Each point is reached from the start by the listed moves, each made 0, 1 or 2 times, or once backwards (-1), plus a little noise. Is the number of moves made odd or even? Then give how often each move was made.
In the rows, 128 means zero.

Moves:
(1): [181 141 156 123]
(2): [121 156 133 116]
Start: [110 130 124 120]
Points:
[222 128 177 122] => odd (2, -1)
[ 41 174 105 103] => odd (-1, 2)

Moves:
(1): [161 143 119 131 129 112 114 157 124]
(2): [128 177 139 115 143 148 137 122 138]
(3): [136 119 157 122 137 111 111 123 124]
(4): [116 133 127 164 111 124 110 132 125]
(5): [110 121 114 142 174 119 136 125 147]
(6): [142 116 144 146 127 156 137 137 129]
Start: [128 131 116 111 112 122 123 144 158]
Points:
[112 187 199 213 217 163 106 141 203] => even (0, 2, 2, 2, 2, 2)
[ 73 144 118 148  33 110  83 113 135] => odd (-1, 0, 0, 2, -1, -1)
[100  80 127 143  33 122 101 126 130] => even (-1, -1, 0, 1, -1, 0)
[212  87 158 174  95  60  41 212 128] => odd (2, -1, 2, 1, 0, 1)
[150 211 156  65 159 196 169 138 180] => even (0, 2, 0, -1, 0, 1)
[144 223 142 209 154 186 116 181 189] => even (1, 2, 0, 2, 1, 2)

Moves:
(1): [166 140 120 121 131 134 123 129 133 135 129 126 122 132 139]
(2): [120 151 104 124 127 121 114 128 133 120 122 140 133 118 135]
(3): [143 144 161 121 127 124 118 122 134 129 142 136 131 120 124]
(4): [142 125 121 177 138 126 119 140 138 124 131 126 127 115 126]
(5): [124 127 130 126 163 136 134 122 132 119 124 125 138 126 133]
(6): [129 133 133 132 131 150 119 126 125 116 134 134 118 124 126]
(7): [147 144 134 136 109 135 159 129 135 119 129 135 117 120 133]
(8): [123 120 134 115 132 126 137 153 116 124 121 138 120 130 132]
(9): [129 118 119 133 119 127 119 132 153 120 130 123 133 128 106]
(10): [121 135 132 131 133 136 130 133 141 148 128 123 121 131 126]
(11): [122 125 118 121 130 124 133 129 125 124 152 127 127 114 120]
(12): [129 123 122 132 132 129 133 121 126 134 128 156 130 128 116]
Start: [138 140 119 134 127 126 126 132 114 128 135 125 106 153 136]
Points:
[197 146  50 221  82 137 111 234 167  76 121 121  61 124 132] => odd (1, 1, -1, 2, -1, 1, 1, 2, 2, 0, 0, -1)
[249 189 189 198 149 163 127 174  87  80 164 213  62 100 161] => odd (1, 0, 2, 2, 0, 2, 1, 2, -1, -1, 0, 1)
[137 179 106 233 126 128 190 177 121 114 150 186  73  90 145] => odd (-1, 1, 0, 2, 0, 0, 2, 1, -1, 1, 1, 1)
[100 189 102 162 137 118 155 196  99 113 112 173  83 116 171] => odd (-1, 2, 0, 1, 0, 0, 1, 2, -1, 1, 0, 0)
[146 172  46  81 136 102 106 117 174 117 113 159 145 151 114] => odd (1, 2, 0, -1, 1, -1, 0, 0, 2, 0, 0, 1)
[ 95 161 179  53 142 149  94 165 138  53 174 149 106 118  96] => even (-1, 1, 2, -1, 1, 2, 0, 2, 2, 0, 1, -1)

Moves:
(1): [146 116 124 117 127 127 129 121 132 128 125 126 118 125 130 128 131 124
 129 130 133 123 126 128 126 135 121]
(2): [137 148 125 132 126 124 126 126 126 125 133 127 143 131 124 120 125 125
 129 125 136 134 122 128 122 132 123]
(3): [119 115 144 119 124 120 126 120 115 137 147 119 123 138 129 127 117 138
 130 132 125 113 121 132 124 133 130]
(4): [136 135 141 152 133 128 136 122 123 129 131 126 123 115 119 129 135 122
 136 132 115 136 119 120 130 123 125]
(5): [124 129 121 120 139 124 139 116 128 124 125 128 130 128 130 121 133 133
 122 137 129 120 131 125 125 124 133]
(6): [127 133 136 127 143 152 133 126 127 125 130 124 129 129 140 135 138 133
 136 113 132 133 122 135 135 112 124]
(7): [127 122 131 128 125 132 151 129 127 126 122 131 127 127 123 130 129 127
 127 123 127 129 132 133 124 139 126]
(8): [136 132 132 123 135 117 132 146 127 128 129 123 132 127 128 124 140 121
 132 132 136 128 134 118 118 123 122]
(9): [128 136 130 132 128 125 130 128 143 135 133 125 128 134 132 135 129 127
 131 132 131 132 131 121 128 128 131]
(10): [127 126 132 141 118 126 128 130 114 166 127 126 125 115 126 129 132 127
 126 126 139 122 125 126 127 126 118]
(11): [124 123 112 132 124 128 139 122 128 129 149 124 124 128 127 136 135 132
 132 119 114 117 127 126 135 131 126]
(12): [141 123 125 129 126 129 128 131 124 125 134 142 129 137 130 120 124 126
 133 134 135 127 132 128 133 124 137]
(13): [129 117 130 136 130 132 133 132 139 131 127 120 149 118 135 125 122 128
 135 132 127 130 125 129 125 121 126]
(14): [131 124 120 136 129 122 121 128 127 135 120 124 127 158 125 121 126 110
 117 125 120 132 132 130 110 127 133]
(15): [125 135 129 134 127 118 135 131 124 120 125 121 129 129 146 137 126 125
 123 133 128 127 123 140 136 124 121]
(16): [126 128 124 129 142 121 120 126 122 133 124 138 138 134 126 151 133 124
 133 126 132 139 121 128 127 127 132]
(17): [131 125 134 126 123 120 127 130 133 129 125 137 138 131 129 119 152 123
 117 129 128 130 122 128 127 128 128]
(18): [135 123 129 134 120 123 124 123 122 128 112 121 128 137 132 133 127 143
 120 119 125 133 135 121 133 130 130]
(19): [113 137 122 125 122 124 130 124 126 132 124 122 126 126 126 123 134 134
 153 138 121 127 130 129 126 120 112]
(20): [130 121 124 124 123 149 135 134 130 118 140 125 126 133 129 139 129 133
 125 149 129 127 122 122 121 117 120]
(21): [122 121 117 132 127 131 131 131 132 125 130 119 123 131 132 122 138 125
 136 134 145 135 120 125 127 134 138]
(22): [129 125 127 133 136 118 132 133 133 143 137 129 121 128 126 120 125 134
 127 135 124 142 124 132 130 127 116]
(23): [127 125 131 131 123 129 126 124 122 125 131 129 129 126 132 123 134 121
 124 125 130 135 145 133 125 128 127]
(24): [130 129 131 141 129 125 125 128 130 136 129 124 125 125 118 133 127 143
 134 132 131 117 133 142 121 133 125]
Start: [141 143 119 120 112 117 145 132 118 137 121 128 150 130 124 108 138 141
 121 138 125 134 126 130 114 122 113]
Points:
[ 64 153 159 137 147 149 185 100  80 171 112  59 109  65 150  69 190 208
 189 177 122 146  60 102 149  48  77] => even (-1, -1, 1, 2, 2, 2, -1, 0, -1, 1, -1, -1, 0, -1, 0, -1, 0, 1, 2, 0, 2, 1, -1, -1)
[162 146 127 150 130  82 156 136 145 151 138 101 204 211 108 123 249  87
 206 135 122 173 121 114  33 116 100] => odd (1, 1, 1, 1, -1, 1, 1, 2, 2, -1, 1, 0, 1, 2, -1, 2, 2, 0, 2, 0, 1, -1, 1, 1)
[225 139  70 155 174 112 158 140 148 172 107 125 200 197 157  98 199  58
 104 173 240 230 127 106  41  98 126] => even (2, 2, -1, 0, 2, 1, 0, 1, 2, 1, -1, 1, 1, 2, 0, 2, 0, 0, -1, 1, 2, 1, 2, 0)
